Each row of a before or after table is a point. The points were changed in one or more steps. Then noise was added and the rows were shuffled. The steps act on columns, c1 being the first. Name the steps. A step turns or swaps two columns, mirrors them in a line or flattens them onto one, adds a multiple of one to another, or multiplies or shifts one. Angles are multiples of 10 degrees, from the lower column toward the higher: turns from -170 to 170, lines from 10 to 170 but not 90. Use the fewest steps. Two steps may share a column if one is a turn and the other turns, adds or multiplies; they go together, in the order done. Otherwise the lowest column goes first.

Before:
[[ 0.08 -0.38]
 [-0.17  0.12]
 [-0.44  0.36]
 [ 0.45 -0.40]
 [-0.40  0.16]
 [-0.33  0.25]
 [-0.21  0.22]
 [ 0.27 -0.25]
 [-0.24  0.44]
 [-0.15  0.16]]
After (10 x 2):
[[ 0.12 -0.42]
 [ 0.19 -0.15]
 [-0.23  0.30]
 [ 0.38 -0.42]
 [-0.41  0.46]
 [ 0.14 -0.11]
 [-0.37  0.02]
 [ 0.19 -0.23]
 [ 0.48 -0.19]
 [ 0.26 -0.32]]
Steps: swap c1 and c2

Before:
[[ 0.04  0.34 -0.51 -0.27]
 [ 0.21 -0.34 -0.34  0.22]
 [-0.04 -0.01 -0.46  0.41]
 [ 0.01  0.22  0.14  0.29]
 [ 0.21  0.33  0.43  0.31]
 [-0.51  0.20  0.35  0.42]
 [-0.30  0.23  0.06 -0.51]
 [ 0.08  0.29  0.36  0.21]
 [-0.20  0.19  0.28  0.16]]
After:
[[-0.24 -0.55  0.34  0.12]
 [ 0.29  0.15  0.22 -0.06]
 [ 0.31  0.37  0.17 -0.55]
 [ 0.25 -0.35 -0.36  0.18]
 [ 0.24  0.35  0.27  0.05]
 [ 0.35  0.44  0.30  0.16]
 [-0.57  0.04  0.25 -0.21]
 [ 0.39 -0.47 -0.01 -0.14]
 [ 0.13  0.26  0.22 -0.25]]
Steps: mirror c1 and c4 in the line at 40 degrees; swap c2 and c3

Before:
[[-0.49 -0.37 -0.29  0.42 -0.24 -0.35]
 [-0.55  0.22  0.07  0.46  0.33  0.13]
 [ 0.15 -0.54 -0.12  0.48 -0.11 -0.41]
 [ 0.07  0.05 -0.15 -0.08  0.41  0.41]
 [ 0.34  0.25  0.06 -0.38  0.24  0.25]
 [-0.14  0.26  0.41  0.04 -0.06  0.38]
 [ 0.13  0.28  0.04  0.26 -0.32  0.04]
 [ 0.09 -0.25 -0.12  0.49 -0.32  0.18]
 [-0.18 -0.58 -0.27 -0.06  0.10 -0.24]
 [ 0.14  0.20  0.04  0.06 -0.45  0.18]
 [-0.42 -0.11  0.47 -0.11 -0.43  0.29]
 [-0.44 -0.51  0.19  0.16 -0.40 -0.21]]
After (12 x 6):
[[-0.04  0.20  0.42  0.18  0.20  0.33]
 [ 0.40  0.07  0.46  0.24 -0.13  0.50]
 [ 0.27  0.68  0.08  0.10  0.34 -0.13]
 [ 0.49 -0.26 -0.25 -0.21 -0.10 -0.24]
 [-0.28  0.29  0.02 -0.08 -0.24  0.23]
 [ 0.69  0.06  0.17 -0.17 -0.44  0.08]
 [ 0.09  0.23 -0.12 -0.52 -0.14  0.34]
 [ 0.22  0.02 -0.09 -0.71 -0.34 -0.25]
 [-0.10 -0.06 -0.15  0.06  0.57  0.07]
 [ 0.63  0.35 -0.27 -0.26 -0.40 -0.14]
 [-0.45 -0.32  0.02  0.23  0.33  0.04]
 [-0.22  0.10  0.04  0.01 -0.22  0.42]]
Steps: turn c1 and c2 by 140 degrees; turn c2 and c4 by -130 degrees; turn c5 and c6 by -40 degrees

Before, 14 rows:
[[ 0.39  0.31  0.25 -0.02  0.09 -0.53  0.49  0.10]
 [ 0.09 -0.31  0.07  0.07 -0.33  0.21  0.21  0.06]
 [-0.11 -0.06 -0.47  0.20 -0.26 -0.35 -0.09  0.15]
 [-0.21  0.21  0.25  0.23 -0.32  0.31 -0.21  0.22]
 [ 0.27  0.04 -0.42 -0.32  0.43  0.17  0.36  0.46]
 [-0.35  0.27  0.22 -0.53  0.15 -0.17 -0.36  0.31]
 [ 0.27  0.34 -0.44 -0.32 -0.07 -0.23 -0.11  0.19]
 [ 0.11  0.14  0.31  0.09  0.21  0.13  0.39  0.02]
 [-0.10 -0.12 -0.15 -0.56  0.14  0.36  0.04 -0.03]
 [-0.27 -0.21 -0.23  0.13  0.34 -0.15 -0.24  0.80]
 [-0.51 -0.24 -0.02  0.13 -0.51 -0.33  0.31  0.07]
 [-0.16 -0.06 -0.11 -0.41  0.39 -0.40  0.07  0.35]
 [-0.37  0.06 -0.48 -0.08  0.27 -0.45  0.02  0.41]
 [-0.12 -0.19  0.15  0.19  0.18  0.18  0.49  0.73]]
After:
[[ 0.60  0.08 -0.62  0.19  0.26 -0.08  0.02 -0.32]
 [ 0.27  0.35  0.28  0.02  0.02  0.62  0.44 -0.12]
 [ 0.27 -0.17 -0.25  0.67  0.34 -0.16 -0.22 -0.47]
 [-0.27  0.02 -0.59  0.06  0.38  0.18  0.33 -0.56]
 [ 0.35  0.32  0.36 -0.23  0.14 -0.21 -0.37 -0.59]
 [-0.20  0.17  0.37  0.03  0.16  0.06  0.33  0.02]
 [ 0.56 -0.33 -0.05  0.17 -0.46 -0.26  0.28  0.07]
 [-0.22  0.09  0.35  0.28 -0.37 -0.32 -0.21 -0.03]
 [-0.20 -0.15  0.24  0.64  0.23 -0.20  0.51 -0.41]
 [-0.17 -0.36  0.00  0.13 -0.30 -0.03  0.22 -0.09]
 [ 0.35 -0.09 -0.60  0.32 -0.26  0.06 -0.08  0.02]
 [ 0.42 -0.02 -0.16 -0.09  0.40  0.07  0.05 -0.51]
 [-0.29 -0.08 -0.14 -0.44  0.17 -0.24  0.07 -0.35]
 [ 0.05  0.28 -0.51 -0.16 -0.18  0.35 -0.08 -0.34]]
Steps: turn c1 and c6 by 120 degrees; turn c2 and c5 by -10 degrees; multiply c3 by 1.3; mirror c4 and c8 in the line at 20 degrees

Before:
[[-0.22  0.10  0.00  0.30 -0.23  0.38  0.31 -0.09 -0.10]
 [-0.06  0.36  0.06 -0.34 -0.49 -0.46  0.12  0.25  0.07]
 [-0.52 -0.54  0.07  0.15 -0.51  0.49  0.31  0.13 -0.04]
 [-0.36 -0.40  0.00 -0.39 -0.17  0.70  0.43 -0.11 -0.47]
 [-0.30 -0.34  0.22  0.10 -0.08  0.16  0.70 -0.11 -0.14]
 [-0.11  0.10 -0.02 -0.31 -0.07 -0.30  0.53  0.27  0.17]
 [-0.43 -0.16  0.09  0.10 -0.17  0.32  0.47 -0.18 -0.50]
 [-0.48  0.16  0.36 -0.09 -0.28  0.46  0.48 -0.29  0.09]
 [-0.57  0.02 -0.22  0.09  0.13  0.27  0.31 -0.14  0.13]
 [ 0.32  0.05  0.10  0.24 -0.09 -0.43 -0.42 -0.17  0.29]
 [ 0.24 -0.13 -0.13 -0.16 -0.26  0.08  0.48  0.02  0.25]
 [ 0.51  0.31  0.02  0.57 -0.05 -0.14 -0.34  0.32  0.23]
 [ 0.25  0.14  0.37  0.19  0.34 -0.09 -0.27  0.28  0.28]]
After:
[[-0.13  0.33 -0.14  0.12 -0.36 -0.21 -0.09  0.29 -0.22]
 [ 0.18 -0.30 -0.03 -0.30 -0.45  0.01 -0.27 -0.27 -0.10]
 [ 0.24 -0.14 -0.19 -0.27  0.53 -0.13 -0.20  0.23  0.25]
 [ 0.26  0.15 -0.02 -0.04 -0.54  0.10 -0.09 -0.14  0.21]
 [-0.15  0.25 -0.22  0.14 -0.51  0.28 -0.51  0.07 -0.29]
 [ 0.28 -0.45 -0.11  0.19  0.31  0.13  0.27  0.20  0.34]
 [ 0.10  0.41 -0.43  0.27 -0.40 -0.33 -0.28 -0.15 -0.48]
 [ 0.15  0.25  0.27  0.15 -0.25 -0.13 -0.22  0.08 -0.57]
 [ 0.21 -0.27 -0.02 -0.20  0.24 -0.23  0.24  0.61  0.54]
 [-0.48  0.78 -0.09  0.03 -0.40  0.13 -0.15 -0.41 -0.34]
 [-0.02  0.64 -0.33 -0.08 -0.50  0.34  0.14  0.20 -0.54]
 [-0.49  0.37 -0.17  0.19 -0.44  0.03 -0.23  0.06 -0.43]
 [ 0.09 -0.57 -0.32 -0.30 -0.35 -0.19  0.22 -0.29 -0.08]]
Steps: swap c1 and c9; turn c2 and c6 by -110 degrees; turn c3 and c5 by -150 degrees; turn c5 and c7 by 130 degrees; turn c4 and c8 by 80 degrees

Before, 12 rows:
[[-0.43 -0.14  1.01  0.13 -0.50  0.34 -0.31  0.39 -0.01  0.21  0.15  0.31]
 [-0.39 -0.18 -0.19  0.26  0.08  0.20  0.05  0.11 -0.29 -0.02 -0.14  0.43]
 [-0.23  0.07  0.09  0.24  0.03  0.16 -0.35 -0.18 -0.09  0.27  0.31  0.36]
 [-0.23 -0.05 -0.22 -0.39 -0.46  0.32 -0.15  0.15 -0.09  0.18  0.13  0.14]
 [ 0.17  0.03  0.06  0.04  0.08  0.42  0.07  0.05 -0.13  0.00 -0.08  0.28]
 [-0.43  0.06  0.12 -0.42  0.06  0.16  0.83 -0.07 -0.30  0.30 -0.32  0.24]
 [-0.53  0.03 -0.21  0.36  0.04  0.38  0.58 -0.27  0.05  0.29 -0.35 -0.05]
 [-0.50  0.33  0.02  0.03 -0.25  0.20 -0.31  0.17 -0.04  0.07 -0.37  0.40]
 [-0.46 -0.23 -0.12  0.16  0.07  0.04  0.04 -0.29  0.31 -0.23 -0.30  0.38]
 [ 0.77  0.28 -0.11  0.00 -0.05 -0.02  0.39  0.72 -0.22  0.23  0.60  0.32]
 [-0.44  0.06 -0.07  0.30  0.17  0.12 -0.31  0.23  0.03  0.18 -0.32 -0.36]
 [-0.40  0.19 -0.01  0.27  0.11  0.37 -0.18  0.26 -0.03 -0.43  0.57  0.18]]
After (12 x 12):
[[-0.50 -0.18  1.03  0.20 -0.48  0.35 -0.24 -0.36  0.01 -0.35  0.17  0.34]
 [-0.54  0.35  0.03  0.12 -0.25  0.19 -0.05 -0.16 -0.07 -0.30 -0.36  0.41]
 [ 0.03 -0.03 -0.24  0.35 -0.52  0.30 -0.22  0.22 -0.10 -0.16  0.14  0.17]
 [-0.14  0.05  0.10  0.22  0.03  0.10 -0.27  0.35 -0.28  0.81 -0.36  0.29]
 [-0.58  0.20  0.01  0.02  0.13  0.39  0.43 -0.34 -0.05 -0.20  0.59  0.18]
 [ 0.16  0.02  0.03  0.04  0.04  0.40  0.01 -0.08 -0.13  0.06 -0.06  0.31]
 [-0.54 -0.25 -0.10 -0.35  0.07  0.15  0.22  0.04  0.32  0.03 -0.26  0.40]
 [-0.41  0.11  0.11 -0.33  0.02  0.14 -0.26 -0.09 -0.07 -0.31  0.31  0.35]
 [ 0.77  0.34 -0.10  0.56 -0.05 -0.09 -0.23 -0.49 -0.17  0.37  0.59  0.31]
 [-0.77  0.04 -0.19 -0.44  0.04  0.37 -0.30 -0.07  0.03  0.56 -0.35 -0.03]
 [-0.70  0.07 -0.08  0.01  0.18  0.13 -0.21 -0.40  0.06 -0.30 -0.29 -0.38]
 [-0.57 -0.15 -0.17 -0.09  0.08  0.09  0.03 -0.29 -0.29  0.04 -0.15  0.43]]
Steps: add -0.7 times c4 to c1; turn c4 and c8 by -130 degrees; add 0.3 times c9 to c6; turn c7 and c10 by 90 degrees
